Every row gives one point. Examples show where two turns around zero, p and q, send a point. Write where each new point lands after one turn and then the other. Backwards means that the second turn is done in reverse. Each puzzle has new turns, and all numbers are rounded.
In the rows, 128 means zero.

Turn p:
[131 145 146] => [111 116 142]
[141 147 116] => [113 117 110]
[143 127 143] => [111 137 137]
[ 78  96 146] => [177 133 166]
[148 125  89] => [127 137  85]
Turn q:
[108 135 135] => [138 146 120]
[184 134 135] => [137  81 159]
[101  87 122] => [ 90 160 129]
[141 138 114] => [129 108 120]
[106 145 135] => [146 145 114]
Where do these land?
q, then p: [157 152 101] => [150 167 116]
p, then q backwards: [100 124 169] => [158 115 165]
p, then q backwards: [140 104 142] => [110 112 146]
p, then q backwards: [129 110 150] => [124 113 151]
p, then q backwards: [112 130 121] => [136 143 131]
q, then p backwards: [130 149  85] => [134 158  91]

Turn p:
[ 90 172  98 141] => [166 174 108 107]
[132 113 121 148] => [123 137 131 152]
[135 141  97 138] => [129 161 141 125]
[140 139 176 112] => [104  93 105 106]
[146 101 122 115] => [118 113 157 139]
[125 101 154 114] => [127  89 128 139]
Turn q:
[ 95 117 138  88] => [143 159 170 126]
[122 154 138 149] => [147 117 110 150]
[104 156 102 124] => [121 150 125 167]
[156 151  89 131] => [ 95 142  89 136]
[150  90 147 137] => [125  99 137  90]
[108 100 145 129] => [137 113 162 121]
[161 129 136 139] => [127 115 102 107]
Where do these land?
q, then p: [139 111 133 101] => [132 112 127  98]
p, then q: [134 121  88 159] => [156 117  95 153]
p, then q backwards: [124 100 147  84] => [120  95 153 164]
p, then q: [ 85 146 133 160] => [ 89 135  89 139]
q, then p: [134 148 115 128] => [136 151 128 128]
p, then q: [151 142 152 135] => [120 140 154 149]

Turn p:
[ 93 114 136  98 114 155  97 140] => [ 91 101 159 137 107 129 135 156]
[153 120 162 134 120 162 104 125] => [116 142 111 168 122 129 145 162]
[120 126 114 161 111 140  98 145] => [127 100 104 130 111 160 123 145]
[154 115 114 105 158 141 140 103] => [141 164 156 154 128 124 112 113]
[108 158 149 158  97 103 149 167] => [122  92  82  91 136 114 158 115]
[137 153 120 141 102  94  99 125] => [150 124 102  92 119 125 115 159]
[157 141 111 102 149 108 144 157] => [168 119 137 135 121  90 120 103]
[122 168 132 105 171 103 164 123] => [161 146 158 101 139 104 159  92]
[122 112 118 153 106 154 154  90] => [ 90 160 110 128 128 159 115 109]
[122  97 116 132 138  90 148 117] => [131 127 137 115 169 129  97 110]
[119 103 136 119 143 158 111 116] => [110 133 154 157 129 146 131 143]
Turn q:
[168 152 124 117 132 121 119 199] => [ 83 139  94 148 110  94 102 169]
[127 126 166 145 143  71 135  81] => [ 92 121 152  91 114 174 151  93]
[145 140 116 105 158 151 100 111] => [151 130  86 104 127 134 142 150]
[140 129 126 116 117 130 157 121] => [127 117 116 143 134 140 111 110]
[ 94 145 140 116 115 132 139  97] => [148 153 139 135 141 162 134 107]
[132 134  97 166 115 149 134 129] => [154 115 149 120 127 116  90 141]
[124 103 139 169 106 153 139 165] => [118 110 168 146 159  94 110 146]
[118 104 118  98 123 122  89 105] => [150 142 111 110 124 108 165 102]
[104 119 125 119 143 123 141 144] => [130 124 136 157 116 131 146 134]
Where do these land?
q, then p: [159 125 113 169 173 125 110 139] => [101  79 138 141 130  89 107 134]
p, then q: [123 151 160 104  93 148 136  96] => [125 170 143 169 106 149 116 120]
p, then q: [128 151  80 160 155 116 111 158] => [137  94  90 106 163  97 113 110]
q, then p: [104 126 134  97 126 119 127  94] => [124 172 122 131 113 133 132 105]
q, then p: [161 105  99 152 136 116  87 150] => [122  99 136 100 147  84  92 139]
q, then p: [107 131 150 109 132 124 154 121] => [119 143 120 139 124 157 148 111]
p, then q: [131 119 116 137 151 150 106 166] => [124  93 149 116 154 104 116 125]
q, then p: [110 124 111 116 118 146 171 104] => [136 159 109 163 130 156 121 140]
p, then q: [108 117 172 129  84 121 138 114] => [145 142 142 170  91 139 154 138]
p, then q: [150 131 144 107 112 115 140 138] => [113 133 135 123  91 129 130 115]

Turn p:
[ 77 115 143 158  85 125 126 146 116] => [146 138 137 134 101 165  72 136 147]
[ 98 120 138 114 162 122 128 159 112] => [162 152 140 144 144 148 133 102 115]
[148  98 137 109 106 120 105 108 120] => [123  76 133 111 133 136 121 125 118]
[151 134 131 111 153 150 158 166 150] => [146 165 111 102 136 123 166 139 106]
[143 108  98 100 154 145 134  89  99] => [ 84 118 160 120 165 121 142 108 106]
[123 152 121 165  92  89 159 101 136] => [104 122 142 151  85 129 132 164 174]
[126 137 164 116 140 153 155 125 136] => [147 149 148 105 108 104 137 125 110]
[145 125 144 141 154 146 130 147 120] => [150 146 126 105 149 115 135 119 138]
[120 134 113 156 109 108  98 128 172] => [131 112  91 162 122 120 106 163 139]
[150 156  91 110 125 122  89 111 119] => [ 86 103  93 145 137 118 137 100 128]
Turn q:
[159 130 134 122 130 143 138  73 134] => [143 129 127 130 152 156  84 115 102]
[116 126 125  97 141  79 128 124  86] => [165 160 137  94 109 123 122 147 160]
[135 123 122 131 158 153 145 129 114] => [131 138 122 142 153 114 118 103 145]
[154 141 113 135 134 131 122 145 137] => [128 122 111 160 116 134 127 126 136]
[145  80 134 114 116 132 124 145  93] => [150 151 171 149 149 123 147 146 137]
[105 129  69 151 122 128 102 105 121] => [133  70 149 114 116 139 118 114 163]
[158 134 163 150 164 126 151 103 174] => [ 95 162  96 135 136 166 107  93 100]
[ 97 140 135 106 102 113 132 146 171] => [116 113  98 100 119 131 165 155 106]
[107 126 141 138  88 131 137 185 103] => [130 128 148 139 107  77 177 139 115]
[104 151 142 136 126 146 101 124 146] => [ 89 106 120 118 124 116 114 141 119]
Where do these land?
p, then q: [100 103 134 115 155 123 106 108 107] => [104 157 157 128 133 137  93 117 130]
p, then q: [130 138 146 139 128 138  85  98 144] => [129 132 156 119 105 167 135 140 150]
p, then q backwards: [156 135 107  73 137 144 150 160 140] => [114 117 158 121 108 110 169 141 177]
q, then p: [141 136 113 149 143 143 118  95 120] => [133 101 126 133 144 104  97 125 122]
p, then q: [120 153 116 162 132 144 103 140 135] => [119  99 112 127  99 150 120 128 150]
p, then q: [115 136 115 134 121 100 125 110 138] => [106 120 145 131 118 128 149 111 122]
p, then q: [180  63  73  84 108 138 157 154 139] => [148 144 108 128 197  54 150 125 175]
p, then q: [143 128 143 134 115  81 124 166 131] => [138 111 117 169 156 148 148 108 113]
q, then p: [116 149 149 144 119 133 127 111  96] => [139  89 127 139 113 137 125 104 136]
q, then p: [ 96 118 142 133  95 130 157 130 122] => [129 117 164 120 115 144 160 110 128]
p, then q backwards: [112 148 169 141 155 134 157 135 136] => [134 122 137 124 121 102 148 146  77]
